Every row gives one point. Each copy is the shape, with its points in the same order, stretched, turned, moved and blurred by noise. Say if it was mirrored as well.

Shape (6 x 2):
[[-6.5  0.7]
 [-1.1 -4.3]
 [-0.1 -8.5]
 [-3.8  4.3]
 [ 2.8  4.5]
 [ 1.4 -3.5]]
Copy 1 (6 x 2):
[[ 0.4  4.0]
 [ 4.8 -1.3]
 [ 9.6 -1.6]
 [-2.9  2.1]
 [-2.0 -2.9]
 [ 4.5 -2.6]]
Copy 1 is: mirrored
Copy 2, 6 rows:
[[-1.3  4.8]
 [-1.6 -4.2]
 [-4.7 -7.9]
 [ 3.6  5.2]
 [ 8.6 -1.0]
 [ 0.7 -5.7]]
Copy 2 is: only turned

Shape:
[[-2.8 -0.4]
 [ 1.2  0.1]
 [-1.1  6.3]
 [-3.1  7.6]
 [ 6.0 -2.6]
 [ 3.2 -4.4]]
Copy 1:
[[-1.1  2.1]
 [ 2.6 -0.6]
 [ 6.9  5.1]
 [ 7.2  7.8]
 [ 2.4 -6.7]
 [-1.6 -5.8]]
Copy 1 is: only turned
Copy 2:
[[-0.8 -2.8]
 [ 0.3  1.8]
 [-7.0 -2.9]
 [-9.5 -4.4]
 [ 4.4  7.7]
 [ 5.4  4.7]]
Copy 2 is: only turned
Copy 3 (6 x 2):
[[-1.6 -2.2]
 [ 0.3  0.3]
 [-5.1  3.4]
 [-7.1  3.4]
 [ 4.4  0.4]
 [ 5.2 -1.9]]
Copy 3 is: only turned
Copy 4 (6 x 2):
[[-2.5 -0.2]
 [ 2.0 -0.3]
 [-1.5  5.3]
 [-4.9  6.3]
 [ 6.2 -2.7]
 [ 4.0 -3.7]]
Copy 4 is: only turned

Shape (9 x 3):
[[ 7.8  1.9  1.1]
 [ 2.8 -2.4  1.8]
 [ 4.8 -7.1  2.6]
 [-1.3 -6.3 -8.3]
 [-4.2 -3.9  1.7]
 [-6.4 -3.6 -0.2]
 [-0.2 -6.2 -2.3]
 [-4.9  5.2 -3.2]
 [-0.1 -6.0  1.5]]
Copy 1, 9 rows:
[[ 6.3 -1.0 -1.7]
 [-0.2  0.2 -1.7]
 [-1.0 -2.7 -6.1]
 [-4.1  8.4 -6.9]
 [-5.9  1.6  0.4]
 [-5.7  3.9  0.3]
 [-3.8  3.5 -4.7]
 [ 0.0  7.0  4.2]
 [-3.1  1.1 -2.9]]
Copy 1 is: only turned
Copy 2:
[[  1.4  11.3  -2.0]
 [  0.8   4.5  -3.4]
 [  0.5   5.7  -7.2]
 [-10.7   0.2  -4.8]
 [ -0.3  -3.4  -2.3]
 [ -2.4  -5.3  -1.4]
 [ -4.4   0.9  -5.8]
 [ -4.3  -1.7   3.5]
 [  0.4   1.4  -5.5]]
Copy 2 is: only turned
Copy 3:
[[ 5.4 -6.0  6.9]
 [ 0.5 -2.5  0.8]
 [-2.0 -5.3 -0.9]
 [ 5.1 -3.7 -7.5]
 [-2.7  2.4 -5.1]
 [-1.8  4.1 -6.8]
 [ 0.7 -2.8 -5.1]
 [ 6.1  4.5 -0.4]
 [-2.5 -1.3 -3.8]]
Copy 3 is: only turned
Copy 4:
[[ -3.1  -6.3   6.3]
 [ -3.3  -6.9   1.3]
 [ -2.6 -10.4  -0.4]
 [  5.1  -4.0  -4.3]
 [ -4.4  -2.6  -4.1]
 [ -3.5   0.3  -5.0]
 [  0.3  -5.4  -4.0]
 [ -1.6   4.8   1.0]
 [ -3.2  -6.9  -3.0]]
Copy 4 is: only turned

Shape, 8 rows:
[[-3.7  0.6 -5.0  4.3]
 [-5.2  5.1 -4.5  2.8]
 [ 2.6 -1.9  5.0 -1.6]
 [-2.1 -7.3 -1.4  3.6]
 [ 0.3 -0.7 -4.4  2.4]
 [ 8.3  0.9  1.9  4.3]
 [ 5.7  1.4  0.7 -8.0]
 [-1.8  0.1 -6.8 -5.3]]
Copy 1, 8 rows:
[[ 0.2  2.4  3.3  4.8]
 [-2.4 -0.8  4.9  4.1]
 [ 1.4  0.8 -1.3 -5.0]
 [ 5.6  3.4  0.7  0.7]
 [-0.4  2.6 -0.5  1.9]
 [-1.9  9.3 -2.4 -5.2]
 [-2.2 -3.7 -8.4 -3.0]
 [-0.9 -6.2 -5.3  4.6]]
Copy 1 is: only turned
Copy 2 (8 x 4):
[[-5.8 -3.0  1.0  4.7]
 [-5.3  1.0  5.2  8.3]
 [ 3.9 -1.1 -7.5 -2.5]
 [-3.6 -7.0 -9.0 -1.3]
 [-2.7 -4.9 -2.3  4.3]
 [ 5.8 -7.0 -0.7 -2.6]
 [ 8.0  2.1 -5.1  4.3]
 [-1.8  0.9 -2.9  9.4]]
Copy 2 is: only turned
